Each row is a point. A path goes straight from each point to the next, and from the last back to the first. The post is the endless flat space through its rows: a point in 2 columns, a line in 3, a plane in 4, and so on, so that a path can go around it. How many times does the path go around the post? Going back the other way cancels.
In the rows, zero is written as 128.

Post, one row:
[[119 130]]
Path, 8 rows:
[[ 89 142]
 [127 179]
 [205 159]
 [183  81]
 [152  75]
 [139 118]
 [ 93  52]
 [ 95 115]]
Times around: 1

Post, 3 rows:
[[149  74 123 177]
 [124 167 114  69]
 [158 136 162 183]]
Path:
[[165  30 186 193]
 [155  93 203 139]
 [108 137 174 139]
 [ 96 135 120 165]
 [107 101 175 142]
 [148 122 204  97]
 [152 133 106  98]
 [160 192  92 140]
 [ 88 164  90 151]
 [125 146 146 153]
 [162 136 112 207]
 [207 218 165 150]
 [174 103 138  95]]
Times around: 0

Post, 7 rows:
[[101 135  87 135 125 112 162  80]
 [ 71 122 197 176 202  81  95 131]
 [127 142 140  87  44 225 114  62]
 [105 132  88  90 124 201  73 131]
 [148  97  92 134 165 100  48  97]
 [113 120 161 214 157  96 108 189]
 [101 159 179 144 142  69  93 158]]
Path, 11 rows:
[[ 94 165 172 132 125 144  77 121]
 [175 160 114 207 101  95 137 142]
 [ 32 195 171 140 134 139  68 186]
 [159 225  97 149 100 119  78 173]
 [123 207 145 118 131 155 163 168]
 [ 98 117 172 143 155  90 131 133]
 [191 131  93  97  99 117 151  84]
 [162 158  87 121 162 125  96  69]
 [ 77 116 117 166 197 146  51 144]
 [101  76 167 176  79 124  81 130]
 [105 100 105 166 125 100  73  98]]
Times around: 0

Post:
[[154 105 162  78 156 142 163  79  99]
 [131 121  51  99 146 177 190 120 144]
 [ 84 121 123  87  88 159  73 159 124]
 [174  83 220 168 140 126 138  82 172]
 [124  95 154 193 159 116  71 124 152]
 [124 109  91  81 109 118 173 125 114]
 [135 144 140 133 147 114 103 157 167]
 [164  91 152 186 165 170 191 144  89]]
Path, 21 rows:
[[ 93 137 124 107 111 153 138 154  83]
 [102 165 203  96 131 143 121 162 159]
 [117  93 104 150 100 122 159 176 194]
 [181  72 194 148 249  97 134 119  97]
 [122 108 190 131 135 103 124 163 193]
 [101 135 180  90 149 125 163 103 109]
 [118 112 135 151 144 175 126  61 134]
 [159 117 124 148 138 128 127 114 115]
 [180  98 131 141 163 161 132 121 148]
 [153 141 102 151 225 129 146 175 129]
 [122 114 158 108 162  88 137 142 125]
 [130  79 165  60 172 208 119 122 126]
 [138  63 108 136 138 134 154 107 161]
 [125 107 142 112 128 139 185 140 169]
 [164 152 196 122 134  82 156 127 185]
 [119 140 163 155  81  80  97 142 135]
 [143 132 126 171 121 140 100 201 133]
 [159  73 125 133 114 117  82 115 153]
 [142 101 161  78 137 191 132 140 138]
 [123  89 144 132 149 140 172 108 116]
 [103 136 186 112 110 104 127 119 127]]
Times around: 2

Post:
[[193 193  82 217 100 142 143 115 151 129 174 173]
 [184 108 109 164 102 115 209 175 175 135 155 114]
 [155 113 181 126 155 181 184 142 111 109 111  79]
 [132  95  77 170  70  82 140 105 207  95 199  57]
 [ 77 176 121  75 188 117  63 123 113 185 157 120]
 [140 128  69 180 158  97 141 118 121 178  86 126]
 [144 126 113 116 175 131 156 173 119  54  81 115]
 [105  98 196  53 158 189  67  70 199 172  57 176]
 [121 201 134  62 154 184 144  97 130 169  89 144]
 [ 97 101 109 104 101 120  87 164 105 112 110 101]
 [120  76 164  76 124 115 149  74 132 115  76 181]]
Path, 13 rows:
[[185  99 145 118 143 166  75 136 163 150 159 116]
 [173 161 120 176 110 108 118 116 111 148 120 198]
 [ 93 175 128 106 182 134 110 100 180 137  81 151]
 [ 60 114  81 133 185  85 159 118 147  41  97 112]
 [167 135 156 121 139 180 162 121 118 143 113 181]
 [ 74  84 169  97 132 181  64 113 142 177 155  93]
 [ 74  83 171 120 161 140 169 137 196 121 148  88]
 [154  66 179 134 111  96 177 151 233 110  78  67]
 [166 127 126  73 150 119 106 121 130 133  93 175]
 [185 142 131 100 215 202 132 196 144  62  90 151]
 [ 85  93 110  76 126 169 179 170 145 160  33 169]
 [129 116  72 144 121 111 236 204  93 170  62 135]
 [145 121 129  59 140 204 148 115 173 120 122 176]]
Times around: 0

Post, 17 rows:
[[ 66 116 206 148 188 144 154 189 140 110 116 145 207 184 143 104 153 129]
 [132 144 108 149 105 150 159  66 199  89 128 109  26 108 161 184 186 162]
 [100 163  79 212  89 169 169  54 157 101  82 106  26 157 153 189 105 160]
 [142 138  59 133 114 152 176  23 192  55 108  72  18 173 108 170 109 191]
 [107 174 144 136 143 146 140 176 173  86 161 111 238 161 156 138 153 134]
 [136 153  92 152 110  71 166 118  89 137 100 118 115 136 110 144 118 154]
 [ 72 136 177 109 117 134 122 212 136 100 160 121 177 223 114 138 170 110]
 [154 128 110 145 109 122 153 137 151 133 108  76  84 107 122 120  82 100]
 [ 19 133 150 102 165 150 143 149 123 107 185 110 182 160 151 124 135  77]
 [135 172 146 148 103 105 163 105 134  99 152 160  77 116 126 144  78 126]
 [121 162 134 106 121 150 157 193  95 111 111 118  89  98 124 155  98 171]
 [152 127  99 115 138 105  79 162 124 100  81 168 106 115 145 126  80 132]
 [115 161 107 176 133 115 127 158 131 128 166  98  83 121 130  86  97 184]
 [ 73 130 195 118 153 150 101 142 158 172 168 131 206 173  93 155 151 139]
 [124 181  90 145 114 162 130 138 121 110 109 161 110 105  79  82 132 125]
 [119 120 130 157  71 136 121 100  94  76 113 103  96  88 120 113  97 177]
 [ 73 170 169  63 118 155 145 152 147 151 135 132 171 199 161  93 153 132]]
Path, 20 rows:
[[180 163 111 184 104 161 136 159 173 115 147 160 113  83 113 102 103 204]
 [137 124  87 205 109 112  82 166 119 144 147 145 170 140 124 142 125 116]
 [131 110 131 152 148 149 136 171 141 151  95  94 154 210  99 183 147 191]
 [176 166 161 126 136 123  79 207 138  86 136 148 150 151 138 149 132 151]
 [ 62 143 153 152 163 145 125 139  70   7 115 111 152 112 144  99  63 162]
 [ 74 172 161 138  90 140 161  99 135  90 125 136 161 147  51 101 172 137]
 [ 69 182  93 156 110 202 179 140 163 122 130 124 153 134 123 125 113 166]
 [182 204 128 133  78 158 172 118 192 159 142 129 113 100 131 153 142 154]
 [ 71 153 166 151  85 189 162 154  60 107 149 118 106 113 134 139 128 149]
 [117 182  84 179 162 155 122 150 160 136 168 101 112 166 155  92 181 131]
 [ 84 149 198 169 117 105 144 130  88 102 165 112 118 159  98 123  98 164]
 [ 56 103 189 147 118 114 132 105 107  92 134  89 168 116 109 110 118 142]
 [ 90 169  83 131  76 155 159  77 194 121 130  93  82 136 100 132 180 171]
 [130  93 117 155 115 140 173 143 148 166 117 124 138 149 104 111 125  98]
 [115 123 118 125 146  79 124 151  51 184  99 161 146 216  49 126 110 150]
 [158 171 169 143 119  82 186 146 122 158 136 107 100 166 155 140 103 122]
 [139 130 154 166 160 138 132 122 113 129 103 118 137 149 143 174  99 150]
 [ 99 200 157 201 102  97 125  61 114 150 174 120 158 183 111  96  83 102]
 [ 61 208 118 107 124  76 209  95 112 110 162 108  37 115 130 123  99 134]
 [ 92 159 115  68 147 117 163 152 185  76 158 117 148 138 120  94 118 172]]
Times around: 3

Post, 17 rows:
[[138 142 106 128  86  78 112 118 119 140 117  91 119  96 164  79 138 100]
 [108 108 134 157  22 155 110 123  94 135 173 106 126 150  70 134 105 140]
 [139 115 136 133 132 106  82 141 153  92 165 140 202 113 156  85 148  90]
 [119 123 162 141 139  98 129 161 111 142 148 166 159  79 163 138  74 138]
 [ 86 107 102  60 101  66 112 110 160 181  86  70 136 119 169 132  72  74]
 [102 117 156 152 116 160 112 103 177 177 104 129 134 142  85  86 185 167]
 [128 141 221 100 124 160  77 160 183 101 177 108 108 142 124  67 167 162]
 [119 146 166 103 167 153 107 156 133 114 145 131 139  78 103 106 157 122]
 [142 123 115 127 141  73 118 177 119 143 148 170 134 138 138  96 170 128]
 [123 161 152 149 123 132  87 163 173 142 122 149 101 132  99 125 131 126]
 [177 115 137 142 114  97  85 137 111 139 157 168 134 172 138 161 185 138]
 [ 76 133 158 158 165  36  98 170 108  90 163 125 136 120 150 125 112 172]
 [118 147 117 158 151 147 157 129 137 175 176 137  65 132 126 117 137 132]
 [130 126 178 125  99 152 126 168 175 137 139 125 118  94 107 126 210 159]
 [141 101 144 143  88 146 154 140 117 134 146  85 118 146 112 146 115 134]
 [ 96 156 109 152 126 131 155 139 119 108 124 191 148 140 153 148 132 164]
 [112 141  90 153 133 131  88 172 133 133 123 140  95 113 159 122 121 141]]
Path (24 x 18):
[[117 135  74 193  43 162 150 130  60 142 128  68  67  59 165  99 132 154]
 [116  73 180 138 150  20  78 135 162 174 140 215 162 196 113 169 117 135]
 [ 50 150 124  61 158  30  69 161 132 140  89 157  82 169 103 122  94 113]
 [ 85  74 199 145 105  92  92 131 141 167 165 173 186 218 130 152 109 157]
 [ 63 147 152 158  66 102  74 160 184 186 104 139 160 150 125 143  21 136]
 [139 119 191 125  92 103 167 181 167 162 178 146 155  49  98 169 114 144]
 [187 111 154 166 219 100 136 153 182 154 169 168 147 170  92  81 249 167]
 [130 163  93 102 149 101  84  93 180 202 102 185 150 163 144 145 159  71]
 [150 113  79  88 167 157  92 121  72 186 135 138 145 130 152 171 217 111]
 [145 126 108 101 107 158  72 130 127 124 195  89 142  74 143  84 130  97]
 [116  82 163  96 121 118 101 152 198  76 147 105 163 114 166 121 122 109]
 [112 121 139 102 120 157  91 148 190 162  97  78  65 140 113  86 164 103]
 [142 121 140 130 135 129 118 193  88  89 132  57 129  51 144 106 150 125]
 [124 192  77 137  99 144 115 138 123 105 164 163 131  95 113 131 137  91]
 [137 112  36 106 130 110  73 145 132 213 145 132  57 137 159  53 138  97]
 [112 133 133 129  91 100 105 136 107 165 175 134  94  82 121 109  98 173]
 [ 87  83 146 112 119  69 168 125 169 165 133 167 123 178 143 105 165 187]
 [ 91 117  98  97 143 105  49 184 148 149 158 141  92 180 133 103 152 115]
 [ 87 154 148 116  74 123 114  94 124 115 110  18 144 144 107  10 136 149]
 [147  92 110  83 108 114  53 120 184 195  99 109 121 142 172 141 146 120]
 [116 136 152 158 178  79 111  95 143 159 180 122 104  94  95  48 122 116]
 [ 80  71 169 148 104 107 164 195 132 109 181 114 154 117 118 118 144 152]
 [136 160 120 174 104 176 125 156 126 140 149  92  71  83 168 159 123 108]
 [117  93 165 132  98  83 113 192 127 189 103 115 165 129  97  88 140 170]]
Times around: 3

Post, 17 rows:
[[163 117  74 148 194 132 116 126 109 162 105 216 190 153 106 129  58 183]
 [118  92  87  85 139 141 125 164 153 113 181  20 183  85 177 122 172 137]
 [139 143  83 169 154 120 182 129 126  92 133 171 160  77 135 106  28 148]
 [164 139 135 201 149 131 111 117 110 119 147 129 174 115  92 147  77 178]
 [ 91 155 127  75 105 109  92 104 131 123 193  81 196 111 171  69 132 158]
 [ 93  76 149 106 121 116 127 129 155 107 174 103 199 139 176 132 135 128]
 [ 83 145 118  77 122 137  96 166 129  72 187 104 171 115 158 141 180 125]
 [150 147 118 131 127 142 123 148 177 102 182 113 128 126 190  94 192 113]
 [175  47 142 115  80 163 104 125  52 126  53 175  68 128 122  99 153  85]
 [152 124 105 150 140 164 120  87  96 117  82 113  90 177 105 125 128  55]
 [100 183  91 142  88 177 156  99 157 115 154 134 141 113 146 147 156 159]
 [149 140 136  74 104  90 102 160 147 126 140 106 224  78 181 134 152 103]
 [132 107 109 158 127 108 106 159  76 102  43 131  94 161 145 113 132 131]
 [119  87  91 141 125 112  67 105 118 114  86 147  78 103 139 148 105  90]
 [150 151  91 149 118 143  94 174 129 151 100 160 159 157  99 112  16 164]
 [136 100 149 101 130 174  95 125 145  84  44 141  74 139 130  97 151 108]
 [128 111 152 173 159 169 117 153  93 168  45 157  78 108 149 119 124  73]]
Path:
[[123 165 140 177 137 101  47 167 144  89 138  35 101 115 110 160  84 156]
 [173  64 182 102 131 167 122 204 194 143 155 157 166  77 135 137 175  71]
 [ 95 176 144 194 161 111  51 191 143 158 138 177 164  82 163 110 141 118]
 [142  26 102  46 183 152  91 156 114 142 132 186 196 123 200  63 125 127]
 [ 99   7 126 108 182 126 124  72 139  89 158 117 172 137 157 173 107 110]
 [ 64  67  76  56 146 115 109 146 110 112 138 229 167 174 129 169  98 229]
 [178 124 135 140 138 108 111 159  97 136 124  85 157 205 108  95 152 145]
 [ 94 120  56 227 199 136 158 153 108 129 102 110 108 100 145 152 111 140]
 [169 171  57 170  84 125 103  97 130 124 151 158 163 107 147 121 102 132]
 [141  64  79 135 109 205 157 134 148  77 106 142 110 106 183 162 124  99]
 [175 155 100 149 126 133 138 103 136 116 152 165 120 142 144  50  34 165]
 [157  70  92 111 133 178 114 149 167  47 153  66  82 110 205  89 193  88]
 [102 165  92 152  68 225 123 112 145 149 158  99 131 135 111  55  86 217]
 [120 114  90  50 101 121  50  99 141 123 133 207 156 139 102  56  85 146]
 [136  81 104  38 151  57  53 135  97 115  83  81 166 184 103 110 146 185]
 [116 138 123 110 101 102  98  95 104 109 108 146 111  62 158 137 138 129]
 [166 144 132  82 133 226  64 159 153 131  85 171  71 140 140  71 120 108]
 [110 144  90 121  85 116 123 108 111 116 121 194 193 119 139 134  69 140]
 [108  93  28 122 181 131  90 156 135  67 101 182 155 217  86 117 109 212]
 [108 116 129  83 220 133 130 165 155  66 112  84 150  66 161 158 219  62]
 [100 142 123 124 141 105 108 129 151 135  96 141 174 123 110 159  99 195]
 [147 191 105 157 180 166  90  54 168 202 108 177 157 172  78  65  66 188]
 [145  65  95  68  79 114  57 146 146 134  73 135 173 151 149 171 130  61]
 [168 112  52 139 137 241 113 134 141 156  91  85  90 194 120  82 128 149]
 [133 155 132 167  93  92  56  69 143  96 198 129 148  83 115 145  46 164]]
Times around: 1
